Each row of a before or after table is a point. One or more steps were done to the points. Then noise was added and the rows were shuffled. The steps act on columns, c1 being the first. Name the steps. A step turns or swaps two columns, mirrors them in a line or flattens them onto one, adds a multiple of one to another, or multiplies or shifts one. Angles are multiples of 10 degrees, from the lower column toward the higher: turns from -170 to 170, lines from 10 to 170 but not 90. Use the fewest steps. Two steps may share a column if one is a turn and the other turns, adds or multiplies; they go together, in the order done. Otherwise the lowest column goes first.
In the rows, zero is written as 128.

Before (8 x 2)
[[158  94]
 [ 80 136]
 [ 99 141]
 [124 140]
 [153  80]
 [116 163]
 [142 115]
 [104 160]]
After (8 x 2)
[[111 138]
 [186  80]
 [172 112]
 [146 163]
 [134 160]
 [185  94]
 [151 141]
 [128 139]]
Steps: shift c1 by 30

Before (12 x 8)
[[152 186 184 188  99 123 163  86]
 [106 164 141  98 117  70 162 153]
 [105 174 140 161 134 162 153 144]
 [125 182 146 119 125 125 113 124]
 [ 99 132 129 142 144  94 144  96]
 [121  90 136 153 120 110  64 106]
 [110 148 146 135 131 121 161 117]
 [ 79 162 115 151 130  88 119 129]
 [144 162  88 159 134  92 129 158]
 [163 173 108 111 168  83  97 115]
 [128 122 107 128 114 172 114  97]
 [165 152 165 116  92 122 140 161]]
After (12 x 8)
[[128 102 109 143 126  83 117  80]
 [ 96  98 121 134 148 114 137 100]
 [ 97 168 116 139 109 149 120 128]
 [162 130 156 105  99 103 151 165]
 [ 86 142 132 126 113  71 170 152]
 [105  98 120 136  99 157  70 122]
 [159 107  89 161 133  83 127 144]
 [115 103 124 131 156  70  85 163]
 [124 144 143 117 121  75 114 124]
 [117 129 135 122 141 107 157 110]
 [152  85 150 109 129  75 163 106]
 [144 175 119 136 142  97 149 105]]
Steps: swap c1 and c8; turn c2 and c6 by -70 degrees; flatten c3 and c4 onto the line at 140 degrees; turn c5 and c7 by -20 degrees

Before (8 x 12)
[[119 156 102 104 102 104 137 133 179  97 108 121]
 [ 96 235 138 151 137 113 105 146 141 169 163 107]
 [ 86 122 122 115  99 132 134  88 152 126 148 144]
 [134 105  78 115 152 103  99 148 148 128 129 145]
 [106 115 114 116  27 152 112 150 159 115 118 138]
 [170 114 138 116 145 100 139 152 148 124 148 110]
 [149 121  94 182 162 102 138  97 146  94 114 110]
 [178 123 125 135 144 104 143 104 123 144 145 149]]
After (8 x 12)
[[134 131  85 115 152 104 100 148 148 108 114 157]
 [178 144 118 136 143 102 142 103 122 148 121 141]
 [106 130 121 116  26 152 112 150 158 108 130 144]
 [ 96 163 120 152 137 113 106 146 141 179 111  24]
 [119 137 116 104 102 105 137 132 178  85 138 100]
 [168 109 127 115 147 100 140 151 150 146 141 133]
 [149 108 106 182 161 102 139  99 148  84 143 125]
 [ 84 139 113 115  99 134 135  90 151 139 138 140]]
Steps: turn c2 and c12 by -60 degrees; turn c3 and c11 by 30 degrees; turn c10 and c11 by -60 degrees

Before (9 x 24)
[[151 118 164  62  94 143 173 141 136 104 134 102 127  89 154 120 125 168
  120 139  91 122  86 129]
 [134 144 132 173  87 121 172 116  72 155 138  98 142 162 123 122 127 105
  130 130 133  92 144 108]
 [119 128 150 183 127 168 132 180 167 125 122 105 128 115 144 137 159 188
  134 140 167 109 104 127]
 [104 151 120  92  99 194 109 146 131 130 146 122  94 126 111 102 126  65
  151 149 140 153 130  88]
 [ 84 157 113 152 126 155 185 149 116 141 166 158 162 125 126 162 120 130
  125 148 114 137 103 117]
 [116 144  68 118  85 122 106 163 104 203  71 161 149 150 130 174 159 167
   96 149 109 152 136  87]
 [109 131 123 165 150 140 130 110 140 154 143  97 131 135 120 148 123 165
   77 110 153  97 151 131]
 [164 160 110 110 120 163 156 161 102 150 173 113 166 106 141 117 122 118
  111 101 127 163 105  84]
 [123 126 145 110 193 161 178 144 118 177 119 111 153 147 123 158 114 131
   90 132 160  77 144 122]]
After (9 x 24)
[[135 148 134 120  84 117 174 117  71 155 139 147 146  95 125 174 125 112
  131 127 135  92 132 148]
 [114 144  65 172  86 118 106 162 106 203  73  92 147 108 130 122 161 152
   98 149 111 153 149 165]
 [148 117 165 121  93 144 172 140 135 105 134  86 130 185 154  60 125 127
  124 141  91 121 124 128]
 [ 83 156 114 167 124 159 187 148 118 139 169 131 161 146 126 153 119 139
  125 145 114 140 124 147]
 [107 128 122 149 147 140 127 113 141 156 144  88 130 110 121 166 124 132
   78 106 150  97 138 118]
 [100 151 119 101  98 214 106 144 131 132 148 187  95 128 113  92 125 105
  152 149 139 156 156 154]
 [164 161 110 117 122 171 158 162 102 150 174 138 164 160 139 107 119 121
  111 104 126 164 154 163]
 [119 127 152 138 127 180 130 177 167 122 118  70 125 154 146 181 163 136
  133 139 167 111 121 137]
 [122 126 145 158 195 169 180 142 119 176 120 122 151 102 121 110 114 120
   86 135 160  77 136 133]]
Steps: swap c4 and c16; multiply c6 by 1.3; multiply c12 by 0.4; turn c12 and c18 by 70 degrees; turn c14 and c23 by 140 degrees; turn c23 and c24 by 140 degrees
